Each point is reached from the start by the listed moves, each made once or not at all, plus a little noise. Is the number of moves made odd or even? Then give how often each move was made.

Moves:
(1): [ 0.22 -0.15  0.12  0.11]
(2): [ 0.25  0.41 -0.01  0.04]
(3): [ 0.03  0.03  0.36 -0.20]
Start: [-0.02 -0.08  0.24  0.04]
Points:
[ 0.03 -0.04  0.60 -0.20] => odd (0, 0, 1)
[ 0.20 -0.24  0.31  0.13] => odd (1, 0, 0)
[0.50 0.20 0.69 0.00] => odd (1, 1, 1)

Moves:
(1): [ 0.28  0.14 -0.14 -0.01 -0.10 -0.09  0.02  0.16 -0.16  0.07  0.10]
(2): [ 0.01  0.31  0.10  0.15 -0.12  0.13  0.15 -0.12  0.15  0.01  0.08]
(3): [ 0.21 -0.10  0.26 -0.11  0.15  0.02  0.04 -0.15 -0.09  0.10  0.08]
(4): [ 0.04 -0.16  0.05  0.54  0.03 -0.05 -0.10  0.12 -0.11  0.07  0.01]
(5): [ 0.04  0.11 -0.24  0.02  0.40  0.03 -0.05 -0.07 -0.02  0.01 -0.04]
(6): [ 0.09 -0.16 -0.18  0.05 -0.19  0.61  0.08 -0.12 -0.19 -0.04 -0.12]
(7): [-0.05 -0.09 -0.10 -0.02 -0.14 -0.16  0.36 -0.12 -0.08  0.19 -0.24]
(8): [-0.24 -0.07  0.14 -0.08  0.06  0.20  0.10  0.53 -0.15 -0.05  0.18]
(9): [ 0.21 -0.07  0.00  0.10 -0.02  0.07  0.08  0.11  0.32 -0.05  0.07]
Start: [ 0.05  0.43 -0.05  0.08  0.09  0.23  0.06  0.05  0.24  0.23 -0.05]
Points:
[0.35 0.44 0.04 0.22 0.36 1.34 0.46 0.24 0.26 0.20 0.20] => even (0, 1, 1, 0, 1, 1, 0, 1, 1)
[ 0.11  0.26  0.01  0.63  0.25  1.01  0.63  0.12 -0.25  0.50 -0.10] => odd (0, 1, 1, 1, 1, 1, 1, 1, 0)
[0.32 0.16 0.12 0.54 0.72 0.50 0.11 0.61 0.17 0.31 0.27] => odd (0, 0, 1, 1, 1, 0, 0, 1, 1)

Moves:
(1): [ 0.45  0.17 -0.03 -0.01 -0.02 -0.14  0.08  0.11  0.08 -0.12 -0.01 -0.27
 -0.10 -0.20  0.02  0.14 -0.05 -0.10]
(2): [ 0.01  0.36  0.15 -0.31  0.03  0.10  0.05 -0.13  0.06  0.05  0.09 -0.01
 -0.12 -0.03 -0.10 -0.12  0.01  0.13]
(3): [ 0.00 -0.21  0.35  0.01  0.06 -0.05 -0.08 -0.13  0.02  0.09  0.15 -0.08
  0.00 -0.19  0.10  0.07  0.10 -0.08]
(4): [ 0.06  0.08  0.12  0.52  0.21  0.04  0.01 -0.15 -0.02  0.18 -0.21 -0.21
 -0.05  0.03  0.11 -0.12 -0.03  0.22]
(5): [ 0.13 -0.10 -0.03 -0.08  0.63 -0.07 -0.09  0.18  0.01  0.03  0.11  0.13
 -0.09  0.11 -0.14  0.17 -0.01 -0.08]
(6): [ 0.11  0.00 -0.07  0.12 -0.05  0.52  0.17  0.20  0.26 -0.01  0.09 -0.26
  0.18 -0.06 -0.31  0.19  0.09 -0.10]
(7): [ 0.04 -0.09  0.02  0.19 -0.05  0.10  0.45 -0.21  0.17 -0.02  0.12  0.32
  0.19  0.17  0.00  0.07 -0.09  0.02]
(8): [-0.25  0.09 -0.02  0.09 -0.08 -0.14  0.29  0.40  0.13 -0.03  0.00  0.11
 -0.25 -0.25  0.24  0.11 -0.20  0.02]
(9): [ 0.10 -0.08 -0.25  0.01 -0.06 -0.11 -0.10 -0.12  0.40  0.04  0.07 -0.02
 -0.03  0.09  0.01 -0.02 -0.05  0.09]
(10): [ 0.03  0.06 -0.12 -0.04 -0.05 -0.14  0.18 -0.02  0.01  0.56  0.13 -0.16
  0.29 -0.09 -0.20 -0.08 -0.13 -0.08]
(11): [ 0.06  0.10 -0.12  0.11 -0.15  0.01  0.04 -0.03 -0.14 -0.06  0.37 -0.05
 -0.28  0.27  0.14 -0.06  0.09 -0.06]
(12): [ 0.25  0.12 -0.01  0.08  0.03  0.14 -0.01  0.15 -0.03  0.18  0.00  0.44
 -0.19 -0.25 -0.09  0.02  0.34  0.10]
(13): [ 0.05  0.13  0.00  0.04  0.02  0.00 -0.03  0.17 -0.07 -0.01  0.16  0.05
  0.46  0.10  0.14  0.11  0.19  0.36]
(14): [ 0.12 -0.01  0.04 -0.20 -0.11 -0.02 -0.08 -0.04  0.00  0.17 -0.18 -0.04
 -0.12  0.30  0.01  0.31  0.08  0.05]
(15): [-0.11  0.07 -0.28 -0.12  0.13  0.29  0.09 -0.13 -0.06  0.13 -0.13  0.05
 -0.06 -0.18  0.46  0.13 -0.04 -0.02]
(16): [-0.16  0.19 -0.03  0.19 -0.06 -0.07 -0.15 -0.24 -0.21 -0.09  0.06  0.13
 -0.03 -0.09 -0.16  0.45 -0.16 -0.05]
(17): [-0.22  0.18 -0.04 -0.01  0.07 -0.21  0.26 -0.05  0.17 -0.06 -0.08 -0.06
  0.12  0.05  0.02  0.03  0.41 -0.19]
(18): [-0.07 -0.17  0.01 -0.04  0.04 -0.01  0.19 -0.11 -0.14 -0.04 -0.01 -0.06
 -0.22 -0.05 -0.13  0.03  0.10  0.30]
Start: [-0.10 -0.11  0.03  0.16  0.04 -0.13 -0.32  0.06  0.07  0.05 -0.11 -0.11
  0.15  0.08 -0.03  0.01 -0.16  0.16]
Points:
[ 0.10  0.12  0.00  0.46  0.82 -0.06  0.32 -0.30  0.69  0.85  0.63 -0.92
 -0.06  0.17 -0.54  0.13  0.43  0.26] => even (0, 1, 1, 1, 1, 1, 0, 0, 1, 1, 1, 0, 0, 0, 0, 0, 1, 1)
[ 0.71  0.52  0.28  0.20 -0.18  0.32  0.56 -0.03  0.64  0.25  0.46 -0.11
 -0.22  0.15 -0.19  0.70  0.82 -0.07] => odd (1, 1, 1, 0, 0, 1, 1, 0, 0, 0, 1, 1, 0, 1, 0, 0, 1, 0)
[ 0.29  0.37  0.00  0.42  0.84  0.86  0.72  0.36  0.35  0.68 -0.07  0.43
 -0.15  0.00  0.12  0.83  0.26  1.16] => odd (0, 1, 0, 1, 1, 1, 1, 1, 0, 0, 0, 1, 1, 1, 1, 0, 0, 1)
[ 0.09  0.01  0.33  0.37  0.87 -0.58 -0.19  0.05  0.18  1.02 -0.09 -0.44
  0.77  0.40  0.02  0.49  0.46  0.37] => odd (0, 0, 1, 1, 1, 0, 0, 0, 0, 1, 0, 0, 1, 1, 0, 0, 1, 0)
[ 0.78  0.01 -0.01  0.88  0.77  0.00  0.18  0.09  0.69  0.29  0.33 -0.53
 -0.50 -0.16 -0.30  0.42  0.84  0.28] => even (1, 0, 1, 1, 1, 1, 0, 0, 1, 0, 1, 1, 0, 0, 0, 0, 1, 1)
